Every row gives one point. The last column is the point's height on a tilted bowl or saddle (a function of degree 2), plus a little noise. Along how many of its main directions does it bend up, bend down or stay straight?

Points (10 x 3):
[[-29   2   3]
 [-27  19 -15]
 [-17 -52  11]
 [ 18 -24  19]
 [-17   6   6]
 [-21  18 -10]
 [  4 -65   1]
 [-66   9 -53]
 [ 11 -27  22]
 [ 83  -4 -86]]
Directions: 0 up, 2 down, 0 straight

Points (17 x 4):
[[-37 -45 -13 -47]
 [ -9  31 -26   1]
 [ 10 -57 -47  27]
 [ 14  40  22  21]
 [ 31 -31  36  48]
 [  7  13  47  38]
 [ 45  33 -28 -29]
 [-77 -28 -25 -76]
 [ 15  18 -21  -7]
 [ 41 -45  -1  46]
 [-21  29  13  13]
 [-57 -17 -35 -37]
 [  6   2  25  14]
 [-43  19  10   0]
 [-75   8  34 -27]
 [ -4  52 -37   9]
 [ 62  -8  21  36]]
Directions: 2 up, 1 down, 0 straight

Points (26 x 5):
[[ -2   6 -22 -25   8]
 [ 25  53 -16 -27 -50]
 [  9  29   7 -43 -29]
 [ 34   4 -57 -37  28]
 [ 10   4  53 -23 -30]
 [  8  13 -23   2  -2]
 [ -1  39  -8 -21 -27]
 [ 38  43  19 -76 -82]
 [ 74  20 -19  37 -32]
 [ -8  64  79 -11 -66]
 [-45 -40  -3   7 -21]
 [-51 -10 -38 -26   8]
 [ 29  -5  29  33  25]
 [  2  -8  84  17  16]
 [ 14  37   0  42  -6]
 [-39  18 -11  -7 -22]
 [-19  -5  25  59  28]
 [-44 -40  46  17 -29]
 [-16 -32  44 -17 -27]
 [ -1 -43  37  -5 -16]
 [-35   8 -20 -30  -2]
 [-16  62  -6  -5 -57]
 [  1 -31 -28 -57  43]
 [ 61   3  -7 -52 -24]
 [-23  12 -32  11 -10]
 [-45 -68  65  33 -46]]
Directions: 1 up, 3 down, 0 straight

Points (41 x 7):
[[-32 -12  36  13  17   4   7]
 [-38 -34 -61  44 -33  39 -50]
 [-14 -18   9  22  11 -53 -12]
 [-18 -33  -6   7  59  22   5]
 [ -1   2 -56   5  20   9 -25]
 [ -3 -11 -39  32  19  26  -6]
 [-39  52 -60  48  37   3 -17]
 [-13  29 -23 -32  11  62 -57]
 [ 24 -54  12  -2 -28   9   3]
 [-26  -9 -29  -4 -42  19 -22]
 [-24  42  14 -23  -4  27 -14]
 [ 26   3 -13  10 -45  91 -62]
 [-11 -17  16  20  -1 -47  -9]
 [  6 -33  11 -27  16  43  -3]
 [ 21 -18  18  24 -26  17   4]
 [-16 -46  14  50 -10  12 -13]
 [ 32  17 -38 -68 -24   8 -67]
 [-54 -16 -49  35 -11 -15 -23]
 [-16  95 -10 -39 -22 -31 -61]
 [ 41  38 -71  -7  16 -40 -95]
 [-20  65  -3  -4  24  82 -65]
 [-21 -38 -13   0 -26  47 -26]
 [  6   9 -26  20  23  32  -3]
 [-21   0  22  -5 -49 -33  10]
 [  2  50  35  -8  26  41   8]
 [-74  10   1  26  26   3 -17]
 [-89 -41 -36  -7 -28 -16 -39]
 [ -9  10 -61  13  56  34 -12]
 [-10 -24  43 -10 -30  -4  19]
 [  8 -21  -9  -3   2   8   1]
 [ -3 -18  -2  47  -1   3  -2]
 [  9 -26   1 -60  21  59 -36]
 [-37 -19  27 -11  18 -12   9]
 [ 35  10  12 -14 -10 -45 -15]
 [  8 -17  10  18  61  11  30]
 [-67 -18   9  24 -48  18 -41]
 [ 46 -26  -8 -16  35   0 -15]
 [ 22  60  19  41   2 -37 -55]
 [-45  -8  -7  -5  -5  16 -12]
 [ -9  40  28  12 -18  35 -23]
 [  3  -7 -25  25  28  67 -10]]
Directions: 1 up, 3 down, 2 straight
